Every row gives one point. Examples show where two turns around zero, p and q, send a point. Write where each new point lands after one turn and then the other. Backwards means that the second turn is done in reverse. Each puzzle has new turns, and all numbers are rounded.

Turn p:
[ 71 -18 -19] => [-9 75  3]
[-30 -11  18] => [  2 -29 -22]
[-23  15 -33] => [-25 -21  28]
[-19  15  34] => [ 31 -26  -8]
Turn q:
[  7  -2 -38] => [  0  12 -37]
[11 20 16] => [-16  12  20]
[ 0 -8 14] => [ 9 -4 13]
[ 21   8 -70] => [-10  33 -65]
[ 10 -18   7] => [20  5  6]
[-49   0  71] => [ -4 -58  63]
Where do these land?
p, then q: [-6 38 53] => [34 56  7]
p, then q backwards: [-14 -34 -13] => [-14  27 -24]
p, then q: [ -5 -71  15] => [-20 -13 -69]
q, then p backwards: [ -8  37 -32] => [ -8 -45 -19]
q, then p: [ 37   4 -12] => [15 -4 36]
p, then q: [ -4  26 -11] => [11 -2 26]

Turn p:
[-47  -1  -2  35  59   0] => [-60   9  -7  51  19 -15]
[ 15 -33  25  39  -3  48] => [-18 -53  18 -17  44  -4]
[-29  34 -37 -16 -39  -8] => [ 27  19 -36  15 -18  48]
[ 38   7   0   7 -15 -20] => [ 14  16  -7 -40   4 -10]
[ 17 -21 -51  -5  27  15] => [-43 -20 -16 -19 -38   3]
[ -6  -6  17  24   2 -20] => [  1   7  -9   7  25 -23]
[ -8  46  20   5 -22  48] => [ 9  2 30  3 32 58]
[  2 -31  26 -24  30 -16] => [  0  -6  26  13 -19 -46]
[ 19   6   3 -65 -39 -48] => [ 70  27   1 -14 -49 -11]
Turn q:
[ 24  19  -6 -63  34  26] => [-25  64  19 -35   8 -21]
[-18 -14  -3 -28   8   4] => [ -5  16   7 -19 -19  17]
[  9 -19  40 -14  -6  14] => [-32 -16  32  -8  -8  -4]
[ 26  13 -37  29 -54  12] => [ 17 -31 -49  -1  -2 -49]
[ 14  -6 -55  34  30  -1] => [ 68  16  -4   7   8 -17]
[-23   8  43  -1  -6  18] => [-40  -5  12  25 -17   9]
[-32   0  19  42  -7 -72] => [ 15 -43 -17  31  31  64]
Where do these land?
q, then p backwards: [-12 -36  43   6 -44 -11] => [  3 -37 -23  -8   7  58]
p, then q backwards: [59 -1 -5  5  1 11] => [ 23 -31  -3 -45 -10  -5]
q, then p: [-59  12 -76  36  21  12] => [ -4  13 -30 -88  15  48]
p, then q: [ 30  12  23 -27 -16   5] => [-38  -4  18 -15  18 -16]
q, then p backwards: [  7  30 -30  11  67  12] => [-19  46  43  -7  -5 -47]
q, then p: [ 32  26   0 -12 -39 -24] => [-27   1 -17  27 -44 -16]
q, then p: [-12 -49  25 -36 -23  -4] => [ 41 -42  22  27 -17   9]
p, then q: [-15 -10  -9  13  34 -21] => [ 16  -4 -28  18   3  28]
p, then q: [-31  15  28   2  -2  21] => [  7  -4  31  36   2 -11]

Turn p:
[ 23   9   7  -4   0   0  32 -10] => [ 17   9   5  -7  -8  -5  27 -23]
[ 41 -24  23 -13 -10 -22 -38  16] => [ 10  -5   1  65  14 -22   8  14]
[ 10  -5  27 -13 -13  20 -31  58] => [ -5  23  27  25  14 -38  -8  48]
[-15  33  -4 -10  23 -11  -2 -30] => [ 17 -30  11 -23  13  30   0 -10]
[ 16 -31  12 -34  -2  24 -15  14] => [-12  -3  -6  13  26 -46  13  15]
[-22  34 -49  40  19  40  18 -26] => [ 24   9 -34 -71 -16  28 -26  -2]
[-17 -19  20  -1 -65 -67  13 -41] => [-31 -26  25  49 -34   9 -18 -74]
[-19   1 -37   8  10  -3  12  21] => [-18  28 -13 -17  10  27  -9   4]
[-17   1   0  26  38  19  11  -3] => [ -2  -6 -16 -33 -18  18  13  26]
Turn q:
[ 38 -11 -21 -48  25 -21  28  -9] => [ 44   6 -43  21 -18  -9 -39  -9]
[-29  35   0 -29 -32 -19  35   8] => [-23  12  12  26 -27  -2  -8 -58]
[-34 -27  21 -13 -25  15 -13  -7] => [-6 26  6 -2  2 41 32 -6]
[ 33  10  17  16 -10  31   3 -24] => [ -5  12  24 -14 -18   2 -24  40]
[-11  28 -34  29 -21 -20  48   8] => [-16 -20  14 -29 -24 -34 -16 -49]
[ 11 -12  31 -14  24  23 -34  18] => [  1  18 -11  26  20   1  22  45]
[-19 -27  25   8  45  37   0 -32] => [ 42  -6  16   0 -20  16  42  41]
[ 15  -5  28   0  26 -43   2  12] => [ 33   8   8  22  36 -25  -7  -7]
[-34 -13 -35  31 -35  12 -30  30] => [-51 -15 -16 -42  21  12  33 -14]
[ 32  22 -31  19   4 -14 -39  -5] => [-17 -40 -10  -8  28  -3 -36  20]
Where do these land?
p, then q: [  3  -6 -38 -22 -39 -17  16   1] => [  9 -47  28  13  -8  24  -7  11]
p, then q: [  7 -22  31 -34  31 -11 -12  13] => [ 30   9   6 -13  -2 -39  32 -16]
p, then q: [ 11  63  -1   0  36 -43  -1  -3] => [  8  37   3  -1 -32 -19  -3  67]
q, then p: [ 19  14   4  35  -7  13   6 -52] => [-10  -9  27  29  11 -47   1  25]
q, then p: [-21 -19 -23  -7  13   0 -17  -3] => [ -8  14 -30 -17   5 -11  12 -11]
p, then q: [  9 -22   7  76  -9  28  27  -8] => [-59  12 -14 -22  -6  19 -41 -41]
q, then p backwards: [-33  16  -6 -47  35  24 -13  24] => [ 32 -55  20  17  16 -32  -4  -6]
p, then q backwards: [ 11  13  -9 -37  22  10  -2  15] => [  1 -24  19  25   6 -15 -23  14]
p, then q: [ 17  -6   3  57 -59   2 -16   7] => [-54 -13  23 -24  41  18 -35  -1]
p, then q: [-23 -31  33 -22 -24  -5  13   5] => [ 14   3  34  -1  12  15  27 -37]

Turn p:
[-20  -4 -29  16   1   8  -3 -16  22 -19 -18] => [ 18 -20   6  10   2   8   1  16 -12  20  36]
[-11 -24  12   8  -6  -5  25  -4 -22   4  22] => [ -5  -4  -2  15  -2  -2  33  12   7 -25 -19]
[-11  20 -18 -10 -20  15   5  16  -1   4  -2] => [ 28 -11   2 -16 -13  -1  -6  -7  20   5  -1]
[ 15  10   1 -28  18  17 -22  24  -6   2  24] => [  5  20 -24   3  -2 -21 -21 -36  10  -7  -4]
[ -4  19  -6  25  -5 -20  19  12 -11 -13  21] => [ 16   3  23  25  -2  20  -6   8  15 -15 -18]
[ -6  -3  -1  -6  25 -11 -20  -2  -5   2 -27] => [  1  20  -5  -9  27  -7  -1   5 -15  21   7]
[ -1  31  17   5  23  12  -3 -29   4 -22  11] => [-13  -5 -24  31   2  26 -18  -5   2  26  -7]
[ 11 -24   8   2   0 -18  17 -21 -19 -25   2] => [-16 -19  -2  17  26   0   6  20 -12 -23 -13]
[  6   5  11 -20   2 -22  17  -3   6  13  21] => [ -9  16 -17  -8 -12  14  -7  10   3 -26 -13]
[ 17  -9   8   1 -19   1 -23  -5  -4  25  -3] => [-23   4  11 -16 -15 -28  -2   1  -4   6  -7]
[-20  -6   4  -7 -27   4  -6   9  32   3 -22] => [ 15 -14   7 -30 -21   6   9  -5 -26  10  11]
[ 25 -16  -6  14   8  19  -5  19   5  24 -30] => [-19   8  25 -23  12 -15  11 -21  10   7  28]
Turn q:
[  0   0  -3  12  -9  17  11   4   5   8 -19] => [  2  17 -10  -7  15 -10  13   7  -2  -8  -6]
[-23  20  17  13 -16   2   7 -12  31   4 -28] => [  9  -2 -13 -24  27  16   7  -1   2 -38 -16]
[-13 -21   0 -20   8  25   7  -9  -1  -3  15] => [-4 11  4 21 -5 -6 -4  0 33 -8 16]
[ 13  -2  18 -25  29  14  15   2  19  -4  -5] => [  0  19  24   5   2 -15 -24 -15   0 -26  11]
[-12   5  32  15  -3   4 -15  -3 -14  22  15] => [  5  15 -15  15  -2  37  -2 -13   0   8 -15]
[ -3 -15 -25 -14 -15 -13 -16  29  -3  -7  -1] => [-10 -22  11  12   1  -4  26  14 -14  11  23]
[ 36  -4  26  -8 -13   6  -1  -1   3 -24  20] => [ 13  -3 -11   5  -6 -14 -11 -45  -8   7  22]
[ -3 -23 -17  -4  -8 -15 -20 -28 -21   7 -21] => [ 18 -23  -5  15  20  -2  -9  32   9  23  -5]
[-37 -13 -21  18  26 -22  19  11   4  12  -6] => [-44  -7  10   3   0   2   3  31   5 -12 -30]
[ 20   0 -12 -28 -24  -6   3 -10 -14  14   4] => [ 37 -11   4  15 -15 -16  11   5  -3   8   2]
[  5  20  12   5  20 -12   2  13 -15 -30   7] => [-17  -3  22 -21  -5   5  -9 -27  -3  19  -3]
[ 17   5 -11  24  -7   6 -22   1  11 -19  23] => [-10  -4 -29 -20 -14   4  -5  -6 -10  15  26]
[ -1  29 -17  12  13  -5  10   4  -4  20  -4] => [  0  14   9 -21 -17   3   4  19 -11   0 -23]
Where do these land?
p, then q: [ 16  17   4   2 -10 -40   8  -9   6  -7   8] => [-4 13  9 -8 28 21 13 -9 -3 13 24]
q, then p: [ -3   5  -4 -14  -9 -20  10  74 -11  13  10] => [ -5 -22   6   5   7  25  49  15  24  -1 -47]
p, then q: [-18  -7  12  17  -4  17   5  -6   2   5  13] => [ -1   3 -20   1   2 -15  15  -2   6  -9 -19]
q, then p: [  6  10   3 -11  35  -5  -1 -14   0  -3   5] => [ -6   3  -2  -6 -13 -14 -10 -14 -23  17 -15]
p, then q: [ -3   5  10  -3  -6  19   4 -18 -14  19 -20] => [ -1   0  11  18  -2  -5   9  20   0 -29  -8]
p, then q backwards: [  4 -25   6  -7  -4  18   8  -5  22  -5  -4] => [  2   0  -4   2 -17  -8  -7  18  22 -17  12]
p, then q: [ -7  13  -4 -15 -13  12 -11 -16  -7 -12   2] => [  1  -7  -8  15   6  -7   2  24 -16   7   5]
p, then q: [  0  10  -3  15  -5  12  -1  76 -11  -6 -14] => [ 43   1  -4  -7   7 -11 -58 -31   2 -14  -8]
q, then p: [ -4  11 -29  10  -6   6   5 -12  -3  18  -3] => [ 16   0  11 -26   3   4 -10 -12   7 -16   2]
q, then p: [  3 -22  -4   2  15 -33  -8 -18 -12  -3   4] => [ -3  16  19  -5  -3 -27  20  -1 -19  10   9]
p, then q: [-17  10  -4  -4  -5 -25   7 -17  12  -9 -10] => [ -2  25   9  10   2  -3  17  -1 -11  16  16]
p, then q: [ 11 -19   3  -3   6  20  15 -19 -12 -10   7] => [-33 -11  -7   2   1 -10  -3  14  14  -6  -5]
p, then q: [ 11 -10  10  11   6  18 -40 -16  29   0   2] => [  7 -12 -18  16 -18  29  13  11  15  19 -25]
